Each row is a point. Each copy is the shape, with its points in the same order, turned, moved and blurred by noise. Say if it was mirrored as well.

Shape, 9 rows:
[[-22  11   1]
 [ -6  16 -14]
 [ -2  16 -14]
 [-21  23 -26]
 [ -9 -16   1]
 [ 41   4  -5]
 [-11  23   2]
 [-21 -95  -7]
 [-24  17   0]]
Copy 1:
[[-18 -23   2]
 [  4 -19  -5]
 [ 11 -16  -3]
 [ -3 -35 -25]
 [-12  11   5]
 [ 38   7  18]
 [ -3 -32   5]
 [-39  81  -4]
 [-17 -27   0]]
Copy 1 is: mirrored
Copy 2 (9 x 3):
[[-16  21  13]
 [ -5  35  -1]
 [ -1  33  -4]
 [-18  46  -1]
 [-14  -2  -7]
 [ 35  16 -25]
 [ -1  28  15]
 [-55 -53 -52]
 [-15  27  17]]
Copy 2 is: only turned

Shape (12 x 6):
[[-22  -8  30  -2 -12  90]
 [-31  19 -30   2  23 -23]
 [-32  -6 -19  -3 -27 -17]
 [ -8   1 -35 -55  17 -33]
 [ 24  11 -49  -2   2 -18]
 [-21  19 -47 -19 -13 -13]
 [ 17   1  56 -27 -16  82]
 [ 17  18  20 -10   6 -29]
 [  7 -14 -40 -45  20 -32]
 [ -5 -33 -28   6  18 -29]
 [  6   8  36  -3  26  55]
 [ 18   4 -13 -30  14 -20]]
Copy 1:
[[ 14  33   9  90  16  22]
 [-25  21 -45 -20  -3  -2]
 [  3  -7 -33   0 -26 -18]
 [  4 -11 -33 -48   0  35]
 [ 20  30 -12 -44   5 -12]
 [ 15  15 -43 -24 -22   5]
 [ 19  21  56  71   9  44]
 [-25   7  26 -28  -8   6]
 [ 14 -12 -27 -53  16  23]
 [ -5 -11 -27 -27  30 -25]
 [-15  38  27  43  27  27]
 [  1   6   3 -38   5  17]]
Copy 1 is: only turned
Copy 2, 12 rows:
[[-20  54  57 -19  34  49]
 [ 23  24 -17  -2   2 -42]
 [-22  12 -12  20   1 -21]
 [ 45  -4  -6  15 -51 -30]
 [ 36  -5 -34  23   9  -6]
 [ 17  31 -28  31  -5 -26]
 [ 11  13  95   7  21  59]
 [ 17 -29  22  18  10 -27]
 [ 33  -5 -21   6 -48  -5]
 [  2 -12 -31 -18 -15  -9]
 [ 26  12  61 -26  25  20]
 [ 35 -23   4  18 -15  -8]]
Copy 2 is: only turned
Copy 3, 12 rows:
[[-29  46  11 -19 -56  66]
 [ -4 -22 -42 -19 -11 -28]
 [ 15 -28   6 -39   1  -2]
 [-17   6 -34 -45  30 -39]
 [-15 -35 -41 -13  38   6]
 [  8 -27 -35 -45  10   3]
 [-12  82  17  -4 -19  65]
 [ 21  19  -9  11  28 -13]
 [-27  -5 -31 -41  48 -38]
 [-34 -37   1  -9  14 -27]
 [-22  49  -9  19 -26  28]
 [-10  14 -20 -13  32 -20]]
Copy 3 is: only turned
Copy 4, 12 rows:
[[-23  71 -32  60 -35  44]
 [ 16  -7  63   5 -15  -1]
 [-30  -8  37  20  -6  -3]
 [ 21 -54  31  21 -31 -15]
 [ 11   3  36  19 -23 -58]
 [-11 -16  53  24 -40 -27]
 [-13  48 -76  34 -34  28]
 [  9   0  -1 -19  -1 -18]
 [ 32 -47  21  34 -12 -32]
 [ 17  -9  41  32  26 -22]
 [ 25  53 -29  25 -19  25]
 [ 17 -21   7  12 -19 -30]]
Copy 4 is: mirrored

Shape:
[[  1  25  18   5  10 -14  26   0 -12]
 [-26 -19  10  -7 -30  44 -31  -6   8]
 [-12  19  -2  13 -18 -18  39 -31  -2]
 [ 33 -21  -4   1  -3  36 -76 -27   2]
 [ 27 -64 -36  20  51  13  23  -9 -24]
 [ 12  19  -5 -16  -4 -42  26  16  22]
 [  8 -12  34  -3   1 -16  43 -18 -23]
 [ 64 -26 -42  -2  52  48  22  -2 -31]
 [ 33  18   5  44 -24 -19  45  -7   9]
 [  5 -35 -22  -6  -2  18  10   8 -53]
 [ -3  33   4   3   6 -49  44  -9   3]
 [  3  30 -12   6  -7 -25  29 -30  -6]
 [-14   2   6  15  11  30 -30   2   1]
 [ -4  45   4  13  -2 -61   9  18 -13]]
Copy 1 (14 x 9):
[[ 13  39 -13 -10  -8   9  15 -26   6]
 [-63 -17  -9 -11 -26  -6   2   9  -4]
 [ 19  31   1 -26 -26  -2  -2 -22 -31]
 [-57 -12 -28  34 -24  45 -42  19  12]
 [  9  24  -7  95 -24   1   1 -20 -10]
 [ 49  -1 -12 -17  12  -6   0 -26   8]
 [ 10  25 -12   0 -26  26  39 -39 -25]
 [ 10  23 -52  89 -61   4 -12 -23  21]
 [ 58  28 -13 -14 -34  19   9  19 -19]
 [-10   7  12  41 -58   2  13 -34  17]
 [ 45  38   2 -30   4  -5   2 -40 -14]
 [ 31  33  -2 -26 -25   3 -20 -33 -18]
 [-39  18 -16   3 -12  -4  -7  12  17]
 [ 41  36  22 -37  11  19  -7 -23  30]]
Copy 1 is: mirrored
Copy 2, 14 rows:
[[ 33  13  32   7  25 -20  16  -5   9]
 [-14 -11 -22   0 -39 -13 -22 -24  -8]
 [  2  20  51   7  23 -35  33  -5 -24]
 [-48 -38 -26  28  -7  13 -35  -1  19]
 [  1 -65 -26 -22  40 -39  30  45  -1]
 [ 27  28  22   8  12  18  52   4   3]
 [ 37 -21  26   3  26 -21  29 -16 -27]
 [  5 -52 -59  20  63 -55  34  24  36]
 [ 17  11  29  46  16 -27  36  36 -27]
 [ 10 -12 -40 -24  34 -28  -4   2 -20]
 [ 25  32  58   6  28  -9  48  12   2]
 [-12  24  36  10  32 -24  31  -3  -3]
 [ -1 -13  -4   0 -20 -21 -20   9  26]
 [ 24  52  42   3  34  13  15  19   4]]
Copy 2 is: mirrored
Copy 3:
[[ 17  13  22   0 -10  31   7  24   1]
 [-43  -9   2  60   4 -18   8   4  -1]
 [-13  25  10 -18 -18  29  10  15  41]
 [ 12 -15 -37  76 -16 -33  44 -15  -3]
 [ 21  16 -12 -21  63  -7  65 -24 -14]
 [ 25  -4  20 -25  -8  -8 -27  16  14]
 [ -5 -12  -4 -13   2  48  25  12  -4]
 [ 37  39 -45  -8  35  -9  55  -2 -56]
 [ 22   5  -8 -12   8  18   7  62  38]
 [-10  10  19  -3  10  -4  55   9 -34]
 [ 21  10  31 -35  -7  24  -7  14  30]
 [ 10  20   3 -10 -29  18   5  13  35]
 [  5   7   8  64   8  -5  10   2  -1]
 [ 36  -4  60  -9 -28  14   6  27  30]]
Copy 3 is: only turned

Shape, 15 rows:
[[  1  35 -35  -3 -21 -35  -6 -49  14  -3  -7 -13]
 [-29 -37   0 -59  16 -25 -14   8 -11  12  34 -19]
 [ 27 -11 -45  11  28  14  45  -9   0   4 -36  15]
 [  8 -24   2  15  21   6  -9 -25   4 -23   8 -42]
 [-24  39  -9 -10  -4 -41 -22   4  -5 -12  38 -23]
 [ 25   6 -28 -43 -32  12  23  10   9  31  31 -31]
 [ 39 -33  22 -27  -2  18 -13 -44 -28   1  13 -29]
 [-24 -21  17  15 -42 -38  47 -45  45 -42 -42 -15]
 [-25   9   1  17  21 -35 -36  -1  43 -13 -21  -3]
 [-35  27 -42 -57 -41  13 -10 -23  40 -44 -41  31]
 [ -4 -38 -43   2 -33 -33 -21 -10  12 -20  30  17]
 [ 19 -15  -5 -23 -10  -5  19   7   2  20 -16  30]
 [-36 -30  31  -7  -7   5 -32  21 -28  11  -4   5]
 [-32  24  23   8   4   5  -1 -29  36 -11  36  -9]
 [ 31 -33  -8  19 -41 -52  47   0  34 -51  14  14]]
Copy 1 (15 x 12):
[[ 13  20 -13  71   0 -30  27 -14   9 -14 -26  21]
 [-37   2   1  -2  42   9 -25   3 -28   7 -33  57]
 [ 25  13 -59  10   1 -11  24   6   6  21  36  -5]
 [ 38 -28 -12  11  25   4  12  31   0 -16 -22  25]
 [-10  10   8  22   5 -20  -4  -3  -7 -43 -66  22]
 [ 11 -18 -31   8 -14 -19 -31 -50 -15  32 -35  31]
 [ 18 -69   1  12  22   0  27  -7 -23   8  -2  42]
 [ 10  -8 -40  90  21  56  30  14  50  12 -44 -11]
 [ 27  47  25  28  17   6  17  35   7  -7 -38  -2]
 [  6  47  -7  95 -44  38 -14 -12 -29  -2   4  11]
 [ -6   2 -18  48  37 -30 -27  34 -25  14 -36   0]
 [-13  -5 -16  16   4   2  14  -9 -13  45   6  -7]
 [-15 -15  36  -3  29  22 -30   8  -4  -3   1  -8]
 [  9 -12   8  24 -34   5  10  38  32 -13 -48  35]
 [ -5 -20 -75  49  24   0  20  24  -5  30 -68 -47]]
Copy 1 is: only turned
Copy 2 (15 x 12):
[[ 19  11 -13 -11 -19  15  39 -30  -8 -13  38 -29]
 [-11 -10   7  35  13  51  -5 -35  45   9 -47 -23]
 [-17   7 -12 -38   3 -22  -3 -40 -20  20   1  41]
 [-24   3   8 -35  -3  18 -11  11  -8 -23 -22 -16]
 [ 23  32 -23  13  14  37  15   4  13  -7   3 -48]
 [ 31  -2 -15  -9 -17  43 -41 -63  -2  35 -15 -26]
 [ -8 -27  23 -23   9  32 -43 -43   8 -44 -11 -13]
 [ 11  -6  51 -46 -36 -48  43 -12  26   4  -1 -40]
 [-10  -7 -23  19 -23 -10  34  32   4  -5  -7  -6]
 [ 34 -38 -24 -18 -29  12  34 -13  67  35  57   9]
 [-15 -34   7  11  24  10  18 -20   1  29  16 -53]
 [ 15 -18  -2  11   3 -18 -15 -46   2  20  -6  12]
 [-12  -3  27  44  16   7 -42  12  31   2 -10  -3]
 [ 41   0  20 -13  -5  30  10  29  -1  -3 -16 -23]
 [  9 -28   5 -47  19 -54  20 -25  -5  41 -21 -73]]
Copy 2 is: only turned
Copy 3 (15 x 12):
[[ -8   7 -44  -9 -11 -26 -41 -12  30  -4 -37   0]
 [ -2  -1  10  -3  13  24 -14 -50 -50  11   8 -21]
 [ -4  18  14  31 -45 -19  16  36   1  28 -39  21]
 [-10  17 -49  42   2  15  15  -1 -18  -7  -4   3]
 [ -4  29 -35 -25 -14   1 -28 -39  10 -14  24 -26]
 [  2 -37  10  -6 -31 -27  -3  -4 -24 -39 -11 -29]
 [-25   1 -11  33  49 -11  20   0 -28 -34 -17   3]
 [-58 -37 -71  -7 -20   9 -30  18  -1  34 -18  60]
 [  5   9 -54  13 -14  -1  -6 -40  30  51  13  12]
 [ 44 -16 -45 -67  -5 -45 -19   2 -15  40 -32  43]
 [  0   5 -19 -18 -28  21   2 -56  -2 -17 -34  40]
 [-16 -15  31  -4 -14 -21  14  -4   1  20 -12  21]
 [  9  -5  11  -4  34  37  14 -18   3  14  37  17]
 [-22   1 -66 -28  -2  10  22  -8  10  15   4 -32]
 [-68  -5 -33 -11 -66  -4   7 -24 -12 -10 -15  67]]
Copy 3 is: only turned

Shape, 17 rows:
[[-35 -53 -16 -29 -25 -26 -36 -62  35 -19 -29   8]
 [-11  33 -48  18  27 -31  36  -8  21  32  27  12]
 [-17  11  62 -12  -9  -8 -18 -76   3  31  13  55]
 [  6 -55   3  -4 -53  17  21 -23  11   1   1  55]
 [ 20   0  51  26  21   3  33 -19 -28 -11  10 -45]
 [ 14  23  81  31  50   3  11  46   6 -12  30 -12]
 [-36  47  56 -24 -35  28 -29 -58  -2  17 -14   5]
 [ 14  -6   2 -14  25  33  10 -16 -14  25  25 -14]
 [  6   0  12 -17  19  11   3 -27 -24  55   9   4]
 [ 51   4  40 -10  14 -25 -54 -20 -29  23  22  37]
 [-48   8  38 -25  -4  -4 -40  -5 -34 -40 -25  42]
 [ 72 -11  13 -46 -18 -12  -6 -36  31  -4  24  49]
 [ 24  34   8  -5  29  25 -12 -42   4 -14 -19   4]
 [  8  23 -18 -11 -28  42 -26  -3  31   3  -6 -23]
 [ 43  32  26 -24  19 -13   3 -20 -20  45 -38  11]
 [ 49 -24 -32 -54  48  20  -4  32  17 -17 -28 -49]
 [ -7  31  32  44  36  28  -5  -8  34 -11 -18 -19]]
Copy 1, 17 rows:
[[  7 -14  28   2  23   5 -88  45  20  49  48  47]
 [ -3  -2  12   0 -48 -11  42  19 -10  41  -3  29]
 [ 29 -66  -7  -3  35  -5  10  15 -38  21  90  29]
 [ -2 -18 -43  62   8   0 -38  30   6  -2  59  30]
 [ 51 -11  11  -6   0 -24   9  18   6 -46  30 -43]
 [ 82  -6 -30 -23 -15   7  24 -53  -7 -40  17 -39]
 [ 11 -33  21  -7  65  10 -11  -2 -69   3  75  -2]
 [  9 -21  31  31   7   2  17 -17  25 -16  33   1]
 [  3 -49  35  20 -10  -4  27  -4  -1 -24  47  19]
 [ 44 -82 -10   6  -5 -45  -8 -54 -11 -12  43  43]
 [ -4 -13 -30 -55  54  -6 -43 -27 -11  -2  38  27]
 [ 44 -62 -13  74  22 -20 -20  -7  -4  27  16  53]
 [ 46   3  27   3  42 -28  18  -6  -9  -5  20  22]
 [ 11  24  46  42  17  -5 -22 -25 -33  24  20  -1]
 [ 19 -64  23  21  16 -23  17   7 -42 -43   2  43]
 [ 30  -4  55  42  11   8 -29 -34  57 -38 -56  28]
 [ 67  42  22 -18  12   5  14  -9 -20  -7  25   4]]
Copy 1 is: mirrored
Copy 2 (17 x 12):
[[ 22  18  -5 -36  34  17  21  69   0 -56  21  -5]
 [ 37  58 -33  25  40 -18 -11 -43 -11   1 -32 -12]
 [ 23  -8 -11 -53  19 -54  50   1  36 -10  10 -68]
 [ 17 -25  -1  -1   8 -71   9  34   3 -43  -6  24]
 [ 34  -9 -31  51 -25 -15   4   8  30  50  29 -40]
 [  0 -19 -40  37 -45  -3  48 -38  -1  77 -16 -26]
 [-15  -1  28 -11   8 -28  31  20  24 -21  20 -95]
 [ 56   6  -9  30 -44 -22   1 -18   6 -10   1 -39]
 [ 59  16  10   3 -16 -31   4 -19  15   0  -1 -42]
 [ 46 -40  -8 -45 -15   5  20 -36  63   7 -11 -30]
 [-34 -27  10 -54 -12   0 -18  32 -15  12  -1 -51]
 [ 10  -5 -28 -31 -21 -27  22 -26  69 -52   7  21]
 [  3  22 -21  10 -32  -1  -5  10  45 -16 -28 -55]
 [-10   9  24  47 -13   8  17  -3  12 -49 -13 -34]
 [ 31  31  28 -12 -27 -19  -4 -18  66  21  -7 -34]
 [ 27  41   3  35 -85  57 -13  -1   4 -25   0  16]
 [ -4  23 -30  47 -14  10  44  18  15  24 -40 -54]]
Copy 2 is: mirrored
Copy 3:
[[-38  -7 -29  25 -29  15 -90  -4 -52 -35  32   9]
 [ -7  66  68  15 -23 -11   2 -24 -22   0  -6  29]
 [ 61   7  -4 -21 -35  22 -78 -31  -2 -49 -25 -15]
 [-13 -30 -11  19 -53  21 -28  18  35 -33   0  21]
 [ 19 -15   5  -5  -1  41  13 -45 -24  53 -17 -26]
 [ 24 -17  31 -68  14 -17  35 -41 -20  35 -40 -31]
 [ 37  19 -22  -6 -34  20 -64   0 -28 -21 -49 -67]
 [ 16  37 -21   8  -3  17  14 -31   6   1 -11 -10]
 [ 39  48 -22  23  -9  -4 -17 -30  10   3 -16  -2]
 [ 46  20  -3 -42  25  14 -60 -33  28  -7 -26  20]
 [ 46 -27 -25 -19   6  -4 -49  44 -55 -21 -27  -5]
 [-18  16 -20 -42 -30  45 -38 -30  30 -41 -32  47]
 [ -5  14  -2   1  11  39 -22 -37 -27 -20 -63  -9]
 [-54  37 -15   7  -4   8 -23  12   2 -11 -38 -40]
 [ 28  34 -12   1 -12   4 -36 -44   2  21 -79  17]
 [-78  29 -65  -3  22 -13  22 -43 -25  29 -37  36]
 [-15 -13  35   2   8  -4  -4 -47 -43  -4 -49 -57]]
Copy 3 is: mirrored

Shape:
[[ 14  -9  11  -6  42  21  22  32  34  93   2  65]
 [  3   2 -33  -4  11 -30 -25  13 -12  -1   1  17]
 [  4  -6  28 -29  23  52 -27 -60  11  -2  13 -50]
 [ 17  -4 -63   1  13  18  -4  33 -25 -23 -15  15]
 [ 29 -21 -38   3   0 -21   5   5  -6  12 -35  -6]
 [ -3  13  74 -28   8  27 -37 -57  -1 -32  -4   9]
 [ -8 -14 -42  19 -16  -6 -36  28   4   5 -11 -13]
 [ -4  20  35 -16 -30  41  -6 -50 -25  -8  22 -35]
 [  6   3 -63  15   1   5 -16 -30   5   0 -33  11]
 [-39   8  57 -70  -2  36  -3 -64  20 -22 -22 -20]
 [-42  -3  35 -22  49  36 -21 -47 -13  -9   4 -24]
 [ 33  -3  -3 -50  43   8  16  15  51  39  41  28]
 [-24   3 -74  -5 -18   8 -10  15 -10   6  -5  23]
 [-10   6 -46  13 -14  -3 -37  28  22  -9 -23  -9]
 [-11 -35 -61  33  -6 -33  27  23  -2  -9   7  -3]
 [ 18  47  -8  -7  53  -3  37  45  30  54  -7  16]
 [ 21  15  14  11  50  33  39  19  71  30  17  52]
 [ 10 -30 -54   8  -7  12  -2  60  -6  -4 -38  10]]
Copy 1, 18 rows:
[[-55 -65   7 -19  43   6  52  56   2 -63  45   6]
 [ -6  -7  11  11  12 -15   3 -15 -45 -19   5  18]
 [-65  -5 -12  28  -5  41  38  19 -32  57 -42 -28]
 [ 11 -32 -39   9   3 -10   4 -22 -49 -11   0  52]
 [  2 -12   7 -10  27  -2 -19  14 -24  14  -1  42]
 [-53  40   7  61   8  48  73 -11  -6  26 -27 -17]
 [ 33 -30   2  -5  23  -5  -2  -9 -53  10   7  -5]
 [-37  40 -27   7 -34  38  49   6 -15  52 -14 -27]
 [ 13 -24   6  35   2 -11   7  31 -59  14  -1  38]
 [-41  33  -3  28   8  25  95  19  -6  37 -84 -13]
 [-67   7 -27  46  13  -8  52   3 -28  30 -40 -44]
 [-75 -58  17 -22  -2  29  32  19 -16 -59 -15   7]
 [ 28 -30 -12  -7 -15 -33  35  -1 -61  -8   8  29]
 [ 44 -25   0   9  20   1   6  -4 -57  -1 -13   1]
 [ 26 -38  -6 -10 -10 -44 -30  -9  -7   2  -5  20]
 [-35 -21 -26 -18  27  13   5  57 -26 -84   3  10]
 [-38 -72  -8  22   7  34  39  49  17 -76   4  -3]
 [ 35 -48 -27 -14  39  -5   5 -14 -32  -3   6  42]]
Copy 1 is: only turned
Copy 2:
[[ 56   6 -61 -24 -24 -65 -12 -74  -2  57  44   3]
 [  8  17   2 -12 -28   2 -26 -51 -19 -36   1  -3]
 [ 17 -59  22  14  -6  -7  -1  15  69  -2  -3  19]
 [ 29   5 -35 -15 -35  11 -33 -29 -34 -32 -46 -19]
 [  0  18 -54   2 -32   0 -19 -28  -8 -41  -3  13]
 [ -9 -12  51 -17  -5  -1  -6  19  75  17  17 -30]
 [ -9 -15 -18  29 -27 -13 -26 -44 -36 -36  -9  -7]
 [ -4 -35  42  -7 -25 -23 -18  53  27  -5   8  17]
 [ 32  26 -22  40 -14   2 -39 -17  -1 -45  -7  -3]
 [-25 -13  34  -8  37 -29 -32  22  89  20 -15  11]
 [ 17 -38  35 -12  -2 -40   7  -7  72 -19 -20 -10]
 [ 50 -12 -22 -31  -5  -3  -9 -67   7  53  15  47]
 [ 27  12  -8  14 -29 -22 -66 -37 -42 -33 -27   2]
 [ -6  -7 -15  31   6   0 -27 -39 -43 -31 -11 -13]
 [  3  33 -20  16 -51 -19   5 -43 -50 -33 -43  30]
 [ 56   6 -52 -49  28 -37  11 -50 -33  13  27  18]
 [ 68  16 -31  -5   8 -23  29 -40  -8  76  12   4]
 [ -5   3 -63   2 -32  -9 -32 -43 -50 -21 -40 -21]]
Copy 2 is: mirrored

Shape, 15 rows:
[[ 28  29  49 -48 -38  41 -29  45   7  -6 -40  30]
 [ 30 -15  24   6  32  30   2 -57 -15  32 -18 -22]
 [ 30  -6  -2  10  12  57  -1 -13  24  10  18 -37]
 [ 21 -18   2 -29 -13 -46 -14   9   5 -27  -9  -8]
 [-19 -44   0  40   5  -1  35   4 -14 -15  28  -2]
 [-10 -12 -51  21  16  37  -4 -34 -20  39  11   5]
 [ 27  32  28   9 -29   5 -31  17  -3 -39 -54  24]
 [-15  -3 -33  36  19  30 -19 -38  30  27  42 -45]
 [ 59  17  65 -12 -36   3 -67  29 -13  12  -5  23]
 [-29   5  14  22 -35 -42   9  28   6  24 -18 -35]
 [  2 -63 -16   7 -29  10   8 -36   0  32  -8 -22]
 [-45 -54  23  -1  26 -21 -28  13   6 -14 -10 -15]
 [ 60  40  49 -48  -2  -3 -20  55  -5   7 -38  43]
 [ 37 -15  12  19  18  28 -13 -19  49  27 -12  34]
 [-30  -4   3   8  -1  16  12 -65  20  17  41  -8]]
Copy 1 (15 x 12):
[[ 44 -60  16 -41  17 -38  11  11 -80   8  -7   2]
 [-50 -41  31  -7  -8   7 -16 -63  -4  15  12 -26]
 [-56  -2  12  -6  -7  22  16 -31 -42  32 -17  -3]
 [ 14   6   5  -9  -6 -15 -54   6 -26 -25 -37 -17]
 [-26   9   1  39   3  38   5  17  10 -28  -1 -18]
 [-46   6  -8  -3  -3  12  -5 -33  16  14  40  37]
 [ 30 -41 -27 -28  45 -21 -27   2 -64   3   7 -32]
 [-70  55   3 -25  -1  42  11 -40 -10  13   8   8]
 [ 21 -22  19 -24   9 -76   8 -19 -88 -22  14 -36]
 [-32   5  21 -50  36   2 -13  39   0 -52 -12 -24]
 [-62 -19   8  -8 -37  27 -29  -9  -8 -36  13   8]
 [ 17  21  30 -20 -31  29 -23  24   7 -14  12 -45]
 [ 51 -53  10 -27  20 -87   7  -3 -43   7 -32 -16]
 [-17 -26 -34 -27 -30  -4  28 -49 -17   5  -6 -21]
 [-29  16  22 -13   3  56   6 -60  -2 -32   0  15]]
Copy 1 is: mirrored
Copy 2:
[[-16  22  22  45 -20  -8   6   2  95   1 -21 -41]
 [ 42  11 -17  29  59   5  23  12  12  44  14  23]
 [ 18   1 -15 -28  30  26  33  31  35  58  20  -7]
 [-23  28   0 -16   2  -1 -11  14  30 -41  16  31]
 [ 20 -18 -77 -35   1  17   2 -12   0  -4  15   5]
 [ 18 -23 -23   7  21  18  55   3 -27  23  56 -14]
 [ 11 -12  16  31 -33 -21  -7  40  60 -22 -17  -2]
 [ 17 -29  -3 -51  34  15  21  14 -11  59  65  -1]
 [-57 -14  13  53  -4  -9 -10   5  85  27 -19  15]
 [ 14 -14  16 -22 -15  43 -42 -32   6 -12   0  11]
 [ 18  -5 -32   7  49  58   2   1  12  -6  56   2]
 [ 19  26 -34 -16 -18 -11 -31 -32  27   3  57  30]
 [-44  43  21  55 -25 -19   7  10  56   5 -52 -12]
 [ -6  11 -24  30  22   0 -15  49   8  49  24 -28]
 [ 22 -25 -16 -33  68 -12   3 -13  -3  19  41 -25]]
Copy 2 is: mirrored
Copy 3 (15 x 12):
[[-36  31  48  15  10 -23 -63  -3 -20  49  -6  15]
 [ 70 -34  -3 -24  22  29  -5  -5 -41  31  19  15]
 [ 23   5 -18  -5   4  45 -16 -10 -45  -8  44  26]
 [ 17  -3 -37  28 -18  -6 -30  -5  36  37  -6 -10]
 [ -1 -24 -55  27   6  31  56  11  -6  21   8  18]
 [ 32 -54 -39  -1  24  -8  10  11 -48 -33  15  34]
 [-27 -23  13  49  18   0 -60   2 -18  60   5 -19]
 [ 51 -14 -41  16  21  43   6  13 -34 -62  38   7]
 [  3  10  43  38  48   3 -69   3  28  55  12  38]
 [ 23   2   1  58 -18 -11  26  51  12  19  26 -22]
 [ 61 -13 -47  11 -12  11   6  43 -33  18  -7  41]
 [ 38   8 -21  60   1  10  33 -26   2  14 -36  -8]
 [-29  -7  64   1   0 -28 -58 -24  29  58   9  15]
 [ 16 -40  22   1  -5  56 -31   3 -21  -5 -13  32]
 [ 36  -9 -41 -21  36  36  17  38 -23 -26  -5 -11]]
Copy 3 is: mirrored
